Each row is a point. The last column is the point's height on a tilted bowl or saddle (a function of degree 2), plus a little noise. Count its main directions that bend up, bend down and stay straight.
(in the rows, 128 means zero)

Points (16 x 4):
[[134  80 169  86]
 [ 93 115 158 101]
 [138 130 108 116]
 [ 55 114 113  80]
 [107 178 109 127]
 [ 96 116 150 105]
 [107 105 129 106]
 [155 111 146 115]
 [ 93 122 144 110]
 [100 144 136 127]
 [ 86  96 197  55]
 [ 97 114 151 105]
 [ 87 137 166 113]
 [122 169 104 122]
 [155  72 110 100]
 [110  79 113  92]]
Directions: 0 up, 2 down, 1 straight

Points (25 x 5):
[[113  80 177 157 157]
 [163 103 131 151 151]
 [141 126 154 106 122]
 [100 126  91 199 191]
 [134 182 194 167 163]
 [110 112 134 114 126]
 [140 107 182 151 143]
 [122 129 132 132 123]
 [125 130  57 146 183]
 [ 95 171 137 169 147]
 [139 121  88 124 148]
 [ 77 101  83 115 174]
 [167 102 191 112 152]
 [161 102 131 111 138]
 [ 72 142  95 151 164]
 [159  98 113 146 156]
 [137 159 138 143 129]
 [140 109 134 165 146]
 [135 155 161 139 126]
 [173 137  79 156 182]
 [149 181 107 154 154]
 [ 62 139  92 168 182]
 [131 149 138 124 121]
 [116  82 159 163 155]
 [151 132 129 103 127]]
Directions: 4 up, 0 down, 0 straight

Points:
[[154 117  99 113 133 104 123]
 [ 98 101 107 127 112  85 118]
 [158 121 116 144 102 131 124]
 [207  73 121 126 120  79 159]
 [138 119 139  82 120 155 125]
 [142 168 113 125 142 101 141]
 [157 106 167 143  89 119 125]
 [ 98 156 117 143 110 125 135]
 [136 101 141 135 132 104 114]
 [ 95 129 130  93 101 140 121]
 [125 102 132 132 122 107 110]
 [ 85  84  87 123  63 106 133]
 [127 123 117 141 140 142 127]
 [146 169 123 108 133 137 141]
 [101 124  71  81  94 119 139]
 [ 94 110 162 126  93  98 113]
 [126 113 147 112 164 142 130]
 [111 110 137 163 104  57 132]
 [122 130  93 135 188 158 168]
 [ 65 177 124 111 204 131 203]
 [150 109 119 116 115 147 120]
 [172 189 105 105 127 101 166]
 [130  47 127 137 194 229 239]
 [107 182 112  62 139 117 161]
 [134 138 192 100 126 110 132]
 [ 99 103  81 113 147 119 136]
 [122  99 108 183 138 126 147]
 [115 161 136 169  82 153 155]
 [141 139  46 127 152  92 174]
 [156  68  89 137 126 144 145]
 [120 116 156 169 159 127 146]
 [ 98 114 127 158  96 128 126]
 [107 185 122 131 206 103 195]
 [ 70 159  85 153 136 137 179]
 [164 176  80 128 132 125 168]
 [ 71 155 188 117  85 120 147]
 [135 138 128 120 124 151 125]
 [103 154 119 202 128 109 171]
 [118 100 140 109 113 176 131]
 [101 112 159 143 143 140 131]
 [107 150 163  71 121 121 130]
 [141 128  99 141 206 127 172]
 [113 113 106 136 161 118 133]
 [ 84 143 100 152  95 105 140]
 [ 94 128 199 120  91 108 133]]
Directions: 6 up, 0 down, 0 straight

Points, 69 rows:
[[152  68 139 137 112 119 147 103 107]
 [ 99 123 159 151 145  34 163 121 178]
 [105 113 106 130 143 151 155 124 114]
 [147 114 105 141  57  74  72 138 139]
 [160  93 149 103 136 121 117 103 118]
 [130 110 150 158 133 126 122 149 114]
 [118 125 133  88 113 128 157 163 143]
 [134  70 124  60 119 142  93 126 109]
 [119 108 178 137 100 145  83 175  90]
 [112 136 174  99  85 133 114 117  72]
 [ 99  76 160 123  73 168  99 133  62]
 [105 106 153 105 185 182 135 118 107]
 [142 135 159 172 121 130 126 138  95]
 [105 173 158 128 187 187 155 138 139]
 [130 125 116 117 183 107 170  86 131]
 [116 163 135 178 113  66 122 115 134]
 [161  89 178 129 126 156 116  77  62]
 [144 157 123 139 164  85 125 120 136]
 [ 74 117 170 126 167 111 142 104 129]
 [133 118 135 178  88 113 162  98 136]
 [141 175 160 104 159  92  74 160  99]
 [153 163 172 153 105 146 158 116  88]
 [120 118 110 170  85 101 143 159 146]
 [114 100 113 155 118 140 138 204 166]
 [ 77 126 120 105 170  91 139 163 154]
 [137  85 103 155 175 123 195 131  99]
 [150 121 141 110 110 160 102 162 121]
 [ 85 123 123 128 170 138 111 175 157]
 [107 127 155 130 187 117  70  63 160]
 [167 152  82  91 121 164 126 161 160]
 [105 167 146 162 120  51 131 136 140]
 [167 155 145 102 106 135 106 134  95]
 [136 113  96  85 158 109 125 167 162]
 [120 159 111  94 108 124 119 149 141]
 [ 98  53 116 111 111 119  91 177 133]
 [144 129 113 144  87 135 143 152 139]
 [159 148 116 117 169 102 129 170 143]
 [ 84 123  74 107 174 132 164 112 113]
 [195 113 134 164 148 180 170 168 159]
 [120 115 150 124  44 121 199 158 195]
 [144  99 142 160 115 186 132  75  58]
 [105 179 158 185  90  70 140 167 109]
 [107 117 109 110 126 138 118 145 132]
 [118 160 110 147 166 128 133 151 138]
 [117  88  97 112 131 129 162  46  52]
 [140 115 171 128 131 140 106 170 108]
 [146 120 122 172 164 145 151  93 102]
 [118 135 114  67  96 126 103 117 122]
 [122 153  70 169  87 112  96 135 134]
 [150 116 128  66 131 132 159  81 108]
 [118  97 169 114 173 130 139 153 123]
 [172 113 138 108  62 169 115 126  85]
 [141  88 118 169 147 146  89  97  99]
 [126  53 114 196 119 121  78  46  52]
 [120 124 144 148 151 105 108 128 120]
 [140 120 135  73 145 148 102 109 120]
 [178 162 117 146  98  95  92  51 139]
 [120 117 145 129 137 160 113 140 114]
 [101 164 147 124 147 154 110 136 125]
 [188 108 125 178  91 143 100 134 115]
 [133 163 127 204 137 121 127 136  99]
 [145 146 139 120 125 155 111 140 109]
 [117 164 141 176 165 121 158 107 130]
 [ 95 119 124  98 147 173 131 124 117]
 [124 120 105 125 107  93 190 110 161]
 [101 165 100 107 169 127 113 155 169]
 [125 129  98  77 168 108 138  96 145]
 [122 133 156 182 178 147 110  87 102]
 [183 166 117 149 125 107  71  77 123]]
Directions: 3 up, 2 down, 3 straight

Points (71 x 9):
[[128 132 173 168 185  97 106  98 109]
 [151 139 164 143 144 135 136 184  95]
 [159 165  93 109  99 128 132 134  91]
 [108 114 106 121 162 103 140 165 108]
 [146 104 148 181 107 122  83  89 101]
 [134 160  68 152 123 104 135  91  85]
 [146 116 112 114 125 142 180  81  93]
 [122 152 129 136 136 136 141 158 104]
 [153 130 119 118 145 129 174 109 100]
 [ 94 102 123 104 126 101 136 125 119]
 [142 120 142 101 160 153 167  63 110]
 [125 144 169 100 138 111  87 121 128]
 [182 138 103 159 111  73  93 105 101]
 [181 164 151 107 112 101 112 140  99]
 [206 116 106 145 119 149 150  84  78]
 [118 117  86 137  87 111 164 159  99]
 [134  71 151 122 138 137 138  51  92]
 [129 142  94 115  99 150 145  80 100]
 [145  97 132 118 146 138 118 106 121]
 [162 145 153 130  79  83 171 119  76]
 [148 147 115 156 137 108 103 209 103]
 [131  77  96 117 136 178  93 133 110]
 [166 115  76 128  87 158 104 152  90]
 [132 164 134 141 201  74 170 130  88]
 [133 147  90 102  87 192 125 115 104]
 [173 167 156 139 112 133  91 120 107]
 [140 163 135 145 120 169  85 124 114]
 [181 114 145 143 156 111 112 165 114]
 [115 154 137 103 121 195 194 180  53]
 [ 90 152 167 122 172 117 101 131 115]
 [209 125 129 127 140 105 162 120  90]
 [116 176 160 176 118 133  89 157  94]
 [174 144 114  93 192 119 158 141  92]
 [101  82 166 202  93 126 137 210 129]
 [113 113 232  77 111 165 138 130 102]
 [134 177 134  76 172 192 125 101 151]
 [ 87 132  86 122  91  96 172  97  78]
 [172 146 134 139 141 132 142 119 107]
 [154 159 125  96 147 100 139 145 104]
 [ 79 122 163 143 128 130 117  95 113]
 [107 105 153 126 122 176 132 141 116]
 [154 118  94 116 179 118 185 140  82]
 [148 159 103 116 138 152 133 130 108]
 [153 131  97 108 116 137  89  58 112]
 [101 101 194 111 174  88 165 168  79]
 [ 77 127 131 118 156 151 164 143  94]
 [133 138 112  99 161 133 130 155 107]
 [108 121 124 107 125 111  86 154 126]
 [113 115 135 139 111 129  96  92 120]
 [153  96 107 104 130 115 174  96  96]
 [137 150  71 117  99 108  84  96  90]
 [111 165 113 131 144 160  51 118 119]
 [134 122 164 124 131  87 106 185 119]
 [107  76 151 127 121 154 108 173 126]
 [ 65 151 124 135 147 111 122 126 101]
 [ 41 126 148 135  93 141 154  85  88]
 [ 72 143 107 135 205 114  98 118  90]
 [122 111  95 157 135  81 172  89  94]
 [ 78 126  64 111 105 108 126  77  81]
 [125  79 139 155 158  95 142 102 112]
 [165  91 129 163 158 157 118 164 101]
 [127  90 129 112 103 100  91 168 132]
 [100 147 144 136 147 117 131 122 114]
 [146 100  90 154 138 118 125  68  95]
 [141 208 124  91 154 130  88 144 111]
 [168  94 183 105 136 106 108 153 109]
 [122 118 141  99 133 166 160 122 112]
 [104 168 121 115 121 156 185 108  87]
 [ 95 157 138 109 150 135  94  96 132]
 [167 102 217 164  89  93 178 148  61]
 [104  82 146 127 177 134 124  85 105]]
Directions: 1 up, 6 down, 1 straight

Points (62 x 9):
[[123 116 102 105 103 149 111 108 119]
 [129  94 175 134 120 153 109 193  71]
 [161 110 114 131 179 152 176 100 124]
 [ 83 124 211 118 110 132 169  66 105]
 [169  82 114 156  87 185 144 114 110]
 [162 109 140 119 149 127 109 169  97]
 [168  97 167 145 155 114 124 189  70]
 [113 168 135 102 153 106 167 124 121]
 [115  95  73 192 173 145  98 154  67]
 [104 104 124 101  80 125 149  77 118]
 [103 173 116 142 142 134 115 106 119]
 [206  85 126 109 124 106 140 158  87]
 [105 155 112 164 133 121 151 172  96]
 [106  91 103 136 146 169 166 128 122]
 [126 106 102 107 129 135  78 127 106]
 [102 114 165 104 157 125 193 125  99]
 [ 69 142 109 137 140 124 114 153 103]
 [150 161  84 154 127 156 120  72 110]
 [102 127 154 116 138 155 130 145 114]
 [ 76 115 114 121 137 161 114 104 119]
 [159 178  97 115 162 156 180  64 127]
 [114  96 195  99  65 113 127 141  70]
 [107 137 110 138 132 117 117 130 118]
 [ 84 147  82 106  78 102 130 121 114]
 [108 127 162 143 178 133 117 122  97]
 [153 142 111  77  88 123 132 100 110]
 [135 168 133 150 115 135 150  93 123]
 [110 102 144 111  94 126 163 125 114]
 [141 171 152 174 132 101 124 124  95]
 [145 147 117 123 100 213  80 132  68]
 [111 137  58 108 143 112 102  49  93]
 [120 158 136 136  80  90  96 145 107]
 [152 110 124 141 139 117 116 137 111]
 [107 120 127 150  61  93 143 160  91]
 [160  72 107 154 124 168 131  94 118]
 [126 147 130 132 111 114 141 128 122]
 [ 79 150  74 128 122 123  91 141  99]
 [138 139  78 165 115 104 111 147 103]
 [ 68 123 186  64 167 163 152  95 111]
 [141 169 151 186 150 131 136 110  94]
 [153  84 130 145 161 127  97 119 100]
 [127 121 150  97 146 176 155 149 114]
 [148 111 114 136 142  86 135 178 100]
 [111 112 101 137 149 119 135  77 117]
 [146 129 137 142 162 137  78 116 103]
 [120 147 149 104 104 157 176  60 138]
 [154 125  97  80 131 130  79 109  96]
 [107 124 112 137 124 178 115 157 109]
 [249 135 134 137 135 142 114 132  57]
 [ 77 125 134 128 138 148 102 203  86]
 [147 205 140 139 111 155 112 128  85]
 [114  94 153 149 121 154  72 164  84]
 [144 127 138 142 132 125 101  59 117]
 [126 110 110 178 155 115 135  67 107]
 [100 114 118 133 119 133 144 141 118]
 [ 81 119 128 155 150  77 123 125  78]
 [ 75 152 179  80 111 135 121 124 119]
 [154 192 101 142 140  66 134 134  96]
 [152 143 130 122 163 141 162 180 106]
 [104 122 174  97 161 161  97  90 105]
 [156 116 145 188 186 143 128 145  81]
 [123 126 161 156 146 175 113 137  99]]
Directions: 0 up, 5 down, 3 straight
